Every row gives one point. Each copy is the shape, with its points in the same order, turned, moved and blurred by noise. Say if it was mirrored as well.

Shape (6 x 3):
[[-31  45 -22]
 [ 80 -24  40]
 [ 12  53  47]
 [-54  11 -83]
 [ 58  49  25]
 [ 19 -20  16]]
Copy 1 (6 x 3):
[[-27  32 -14]
 [ 87 -42  23]
 [ 26  37  24]
 [-72 -11 -68]
 [ 60  22   1]
 [ 11 -40  20]]
Copy 1 is: only turned
Copy 2, 6 rows:
[[-50   0 -23]
 [ 65  40  52]
 [-32  62  18]
 [-41 -73 -54]
 [ 13  72  -6]
 [ 13  -2  33]]
Copy 2 is: only turned

Shape:
[[  3  23  14  49]
 [-12 -37  10  95]
 [-15  28  -4 -11]
 [-20  10 -40 -25]
 [  1   1  12 -33]
 [ 12 -46 -46 -47]
 [ 21  18 -39 -26]]
Copy 1:
[[ 15  -1  22  37]
 [-41 -34  54  58]
 [  6  36 -18   1]
 [-24  28 -48  -4]
 [  2  21  -9 -38]
 [-47 -17 -55 -51]
 [  6  -1 -54 -12]]
Copy 1 is: only turned
Copy 2 (7 x 4):
[[-17 -15  -2  53]
 [-61 -68   7  68]
 [-10  26 -11   1]
 [-33  44 -35 -18]
 [ 10  10 -10 -19]
 [-28 -10 -83 -47]
 [ -4  37 -57  -6]]
Copy 2 is: only turned

Shape:
[[-20  48  13  11  68  41]
 [-35  40 -11  25 -19 -19]
 [ 47   4   2   1 -24 -40]
 [ 20 -13   5  -1  24  10]
 [ -2  30  43  53 -14  -8]
 [ 18 -23  12   4   1  30]
 [-42  12   4 -57 -38 -15]
 [-39   2  33  14  -4 -13]
 [-15  26   9 -12 -44 -13]
 [-15 -41 -44  36   2  14]]
Copy 1:
[[ 46  49 -40  18  57  39]
 [ 40  17 -11  18 -48  34]
 [ -2  13  10  -7 -33 -48]
 [  0  11 -15  -7  29  -7]
 [ 34  41  44  28  -9  13]
 [-31  12   4  -8  24  10]
 [  4  43 -25 -61 -53  36]
 [ 32  24  24 -22 -10  40]
 [  5  45  -3 -13 -51  21]
 [-15 -48 -13  10   0  31]]
Copy 1 is: mirrored
Copy 2 (10 x 6):
[[ -8  19   3  95  39 -13]
 [-22  34  -7  15 -26 -43]
 [ 38 -27  11 -22 -18 -38]
 [ 13 -35   0  27  15  -3]
 [ -7  14  53  29 -31 -24]
 [  8 -29   7  20  -1  22]
 [ -8  40 -24 -42  26   2]
 [-46   6  29   1   1 -10]
 [ 11  30   0 -20 -14 -19]
 [-37 -50 -41  24 -29   5]]
Copy 2 is: only turned
Copy 3:
[[-28  31 -27  12  46  56]
 [-26  -8 -12  57 -14 -16]
 [ 56 -20 -13  10 -11 -37]
 [ 13 -16 -19 -24  15   9]
 [ 13 -33  15  60  26  11]
 [ 11 -36  -3 -23  -4  24]
 [-22  23  34  -3 -49 -34]
 [-24 -18  26  21  17 -13]
 [  3  -2  18  31 -37 -18]
 [-34 -65 -45 -12 -15  -2]]
Copy 3 is: only turned
Copy 4 (10 x 6):
[[  9  84 -10   3  18  56]
 [  9  41 -29  66  -7 -26]
 [ 35 -20   6  15  -7 -37]
 [  8  -2  -8  -4  17  12]
 [ 23  37  33  57  29 -18]
 [  6 -19   9  14  24  23]
 [-49  19 -13  30 -56 -25]
 [-30  42   3  35  15 -10]
 [-15  19   3  46 -32 -17]
 [ -7 -21 -66  39  33  20]]
Copy 4 is: only turned

Shape:
[[-28  -6 -12 -10  33 -35  11  12]
 [-10  13 -55  -8   0  30  28  52]
 [ 12   2  24  18 -34  -1  32  26]
 [ -9  -4 -27  13  11  23  -9  69]
 [ 29 -17  -6  23  -7  -8 -21  10]
 [ 19  22   4  28 -14 -14 -35 -14]
 [-68 -10 -34 -28  48  -4  38   0]
 [-37 -27  -5  -5 -10 -27 -39 -26]
 [ 33 -13   4  54 -10  27 -27   5]
 [ 10  25  25  34 -20  24  -2  40]
 [-14   2 -19 -46  29  33  25  46]]
Copy 1 (11 x 8):
[[ 23  19   0 -44 -32 -21 -19   0]
 [ 25  50 -54 -24   8 -10  26  39]
 [  1   6   9  34   7 -20  11  31]
 [ 35  27 -61   2 -16  15   3  24]
 [ 14  -8 -28  27 -10 -27  10 -21]
 [-14  20 -17  36 -11 -28  -2 -44]
 [  2  26 -10 -95 -29  -7  -5  24]
 [-28 -14 -30 -23 -29 -44 -36 -26]
 [ -6 -10 -39  48 -14   2  32 -26]
 [ -3  27 -16  51   1  14   5  14]
 [ 34  30 -28 -49  31  18   0  29]]
Copy 1 is: mirrored
Copy 2:
[[-16 -42 -23  17  27 -15 -16  -8]
 [ -2  27  14   7  34 -57   8  15]
 [ 28 -16   6   5 -35  -6  25  20]
 [-20   7  29  10  15 -43 -18  44]
 [ 12  -2  13  -2 -20   8 -40  12]
 [ -6  12 -13 -20 -32  32 -25   9]
 [-38 -39  -4  21  55 -35   8 -44]
 [-35 -37  -6 -36 -17  -4 -44 -30]
 [  0  23  41   3 -45  24 -32  15]
 [ -4  11  20   4 -28   7  20  49]
 [  2 -17  31  -1  62 -32  14  18]]
Copy 2 is: mirrored
Copy 3:
[[-11 -25   1 -28   2 -35   7 -13]
 [ 24 -19 -52  -6  17 -11   9  54]
 [-14  31  22   8  11  16   2  43]
 [ -3 -46 -32  18  25   9  15  42]
 [  7  -9  13  25  21  26 -19  -6]
 [ 20   4  26  46 -17  18  -5 -18]
 [-20 -17 -49 -57  -6 -44  23 -14]
 [-30 -12 -11  19 -27  -7 -33 -42]
 [  9   5   3  48  26  58   6  -7]
 [ -1   3  12  39   1  36  30  44]
 [  4 -39 -36 -51  -3  10  14  44]]
Copy 3 is: mirrored

Shape, 15 rows:
[[-53 -12  19  10 -13 -88  30   1 -24]
 [ 34  -2  51 -12 -14  24  41  -4 -41]
 [-42 -13 -44  48 -43  20  12 -22 -38]
 [ 27  21  34 -17  25  51   3  47 -44]
 [-65  -8  18   9  17 -28   6  53 -26]
 [-63  10  13  31  -9 -65  77   0  27]
 [ 32  34  33 -69  21   5  35  20 -16]
 [  0 -75 -35  21 -28  21 -27 -54  -8]
 [ 26  26  -5  22  30  10  -7 -10 -47]
 [-22  21  38 -24 -39 -53  20  16   4]
 [-24   6 -16 -33  34 -15   4  78 -59]
 [  5 -31 -14   3  13   0 -12   9 -31]
 [-69 -14  27 -26 -12 -48  32 -56  -7]
 [-38 -18   1  11 -14 -51  56  -8 -21]
 [-25  -1 -17  -1  11 -23  23  10 -51]]
Copy 1, 15 rows:
[[-29  49  52  20   9 -41  50 -37 -19]
 [ 62   2  18   9 -35  -1  41  26  37]
 [-13  11 -43  55   1  25  65 -57  28]
 [ 29 -33   6  45 -35   7   5  69  28]
 [-46  -3  50  55  19  -7  33   7  -5]
 [ -1  65  46  17  70  -2  50 -32 -22]
 [ 34   5   7 -19 -14 -19  12  78   5]
 [  0 -41 -43   4 -15  -7  22 -90  48]
 [ 29   9 -34  61 -25 -27  -3   9  16]
 [-18  54  45 -16  -9   1  22   7   2]
 [-39 -29  13  49 -16 -19  32  55 -38]
 [ -1 -32 -10  31 -21 -18  12 -16   7]
 [-23  44  20 -18  33 -53  66 -29  41]
 [  1  32  23  14  21 -19  66 -35 -14]
 [-11   5  -6  43  -5 -30  50   1 -13]]
Copy 1 is: mirrored
Copy 2, 15 rows:
[[  7 -45   2 -57 -24 -52   3  64 -19]
 [ 22 -12  46  16 -41  44   9 -10 -30]
 [-51  28 -39   9 -44 -35  29   6 -39]
 [ 35  22  27  31   3  50 -43  -8 -46]
 [ -7   2  12 -28  12 -28 -42  61 -52]
 [ 10 -10  42 -34   2 -68  53  84 -22]
 [ 55   2  34 -16  24  62  -3   1   4]
 [-83 -42 -31  34 -36 -19   8 -27  10]
 [ 36  -3 -21  15  -9 -15 -20 -40 -44]
 [ 33  -6  16 -29 -30  -4  -4  77  19]
 [  9   4 -24 -28  42  36 -48  38 -62]
 [-15 -31 -23  11   6   4 -23  -2 -28]
 [-20 -22  38 -77 -16 -45  16  27  27]
 [-17 -30  14 -34 -17 -34  37  47 -30]
 [  0 -14 -13 -35   2  -7   3  15 -48]]
Copy 2 is: only turned
Copy 3:
[[ 42  -5  61  -4 -28 -59  28  -5 -29]
 [  5  33  37  17 -72  58 -11  -1   7]
 [ 15 -39 -31 -19 -48  11  37 -43 -26]
 [-15  44  -2  43 -18  65 -19  29 -21]
 [  0  -7  29  31  11 -25  33  21 -49]
 [ 38   3  33  37 -40 -64  73 -16  12]
 [  9  77  24   9 -19  37  -4  48  19]
 [ 23 -73  -6 -50 -14  38 -10 -54  25]
 [ 48  44 -24  12 -14  32 -28 -27 -18]
 [ -5  25  41  -3 -55 -51  15  19   3]
 [ 19  23   5  15  18  20   8  64 -61]
 [ 29 -13   8 -10   1  34 -13   3 -14]
 [ 20   5  68 -39 -24 -32  65 -38   5]
 [ 46 -14  39  -1 -45 -17  48  -9 -10]
 [ 37   8   8  -6 -15  11  29   4 -47]]
Copy 3 is: only turned
Copy 4 (15 x 9):
[[-31 -55  36  18 -65 -39  31  10  10]
 [  5 -17   5   3  -5  42 -23  90 -12]
 [-10  12 -31  26 -37  40  61 -10 -15]
 [ 36 -23  19 -27  56  30   2  75 -25]
 [  1 -44  55  -8  -6  -8  56  -1   4]
 [-41 -54  22  63 -27 -38  53  20  49]
 [ 22 -14  18 -27  23 -22 -25  95   8]
 [-17  17 -42 -20 -39  60  -9 -32   4]
 [ 10 -26 -32 -12  29  -3   4  28 -50]
 [ -7  -2  47  36 -29 -42  -8  36   8]
 [ 53 -43  36 -53   9 -28  55  26  -9]
 [ 14 -20  -6 -33  -5  12  11   1 -10]
 [-82 -15  23  -2 -60 -30  25  34  21]
 [-28 -46  -3  20 -50 -14  38  30  18]
 [  3 -37  -3 -11 -25  -8  46  29 -16]]
Copy 4 is: mirrored

Shape:
[[ 11  32  -6 -28  24   5   8 -22   0]
 [-13 -25 -14   0   8  56 -22 -35  24]
 [-10 -44 -26  -3  -5 -14 -33  19  12]
 [ -4 -28  24 -34  32  15   5   1  49]
 [ -8 -41  12  -7 -17  39  89   6 -29]
 [-35   5 -11 -58  22  20  33  18 -18]
 [ 10  25 -13 -48  -9  -1  -9 -23  47]
 [ 11 -17 -16 -26  14   9 -20   0  -3]
 [-18   3  22  15   2 -20   7   9  38]
 [-14 -62 -51 -24   3 -14  37  -4 -12]
 [ -2 -38 -11  13 -47 -31 -33 -25  18]
 [ 15  36 -21 -26  -2   4   4   3  36]]
Copy 1, 12 rows:
[[  5  35  -7  -1  18  36 -21   7  19]
 [-26 -36  12 -26  10  44 -22 -13   4]
 [ 23 -34  12   7 -25 -24 -33   1  14]
 [-24   7  55 -23  15  -1 -19  18  32]
 [ -4 -27 -30 -29  72 -18  32  43  19]
 [-17  21 -26 -28  22   9 -34  65  29]
 [  2  40   7 -36  -3  20 -32 -35  46]
 [ 29  -8  11  -5   1  17 -28   9  19]
 [-19  28  15  10   0 -33   7 -12  -2]
 [ 19 -39 -34   0  44 -30 -43  19  44]
 [ 32 -19  -2 -10 -10 -34 -23 -52 -16]
 [-10  40 -13 -11  -9  26  -7 -14  50]]
Copy 1 is: only turned
Copy 2 (12 x 9):
[[ -4  10   2 -25 -12  14  -1   3  43]
 [ 16  -2 -29  13   8  31 -43 -39   1]
 [ 24  56  -6  19  -6 -18 -48   3 -18]
 [  2  39  -5 -10  58  19 -36  -6  23]
 [-53  -9 -56  12  36  10  14  51 -28]
 [-36  43 -31  -4  -4  38 -22  44  34]
 [ 11  51  -2 -49  -2  25  -4 -30  20]
 [ 20  22 -15 -10  -7  -4 -37  11  17]
 [ -9  41  43   9  26  12  -4  -2  -9]
 [-34  48 -55  22  -3 -40 -21  12  -3]
 [ 11  35  11 -11 -14 -31 -35 -31 -52]
 [ 20  48   0 -25  -8  24  18  -8  23]]
Copy 2 is: mirrored
Copy 3, 12 rows:
[[  9 -26   1 -15  29  -9 -30   0 -14]
 [ 10  -6 -74 -13  12   6  -5 -28  16]
 [ -4   4 -51   8 -60   1 -33   9  -3]
 [ -1   2 -25 -18   7  -9 -13  31  55]
 [ 23  34 -17 -73 -13 -12  66  19 -27]
 [-25  16 -14 -52  18  -7 -20  35 -21]
 [ 17  13  -1  -3  15 -26 -53 -24  19]
 [ 10  -9 -41   2  -8  -7 -31  14 -15]
 [-13   0  14   6 -21   5   8 -10  35]
 [ 14   4 -36 -71 -63  -7 -21  19 -20]
 [  3   3 -34  20 -65 -32 -14 -46   0]
 [ 17  18  12   4  12   8 -40 -12   5]]
Copy 3 is: mirrored
Copy 4, 12 rows:
[[  6  21  -2 -45  24  -3  25  -3  19]
 [-43  -4 -28 -16  -2  47   6 -33  21]
 [  2  -8 -17   6 -27  12  -1 -35 -43]
 [-15   3  49  -6  10  35  15 -37   5]
 [-95  10  23 -10 -11 -47  56 -11   1]
 [-32  61  21 -45   8 -22  16 -36 -11]
 [ 26   1  11 -37  -8   5  -9 -24  40]
 [ -7  -4  -8 -38   3  13   9 -21 -24]
 [  6  15  18  37   2   4   9  -2   8]
 [-24   1  -9 -16 -31 -28  59 -66 -32]
 [  7 -47 -34  28 -19 -14  -8 -31  -6]
 [ 20  18  10 -36 -19   5   6   3  27]]
Copy 4 is: mirrored
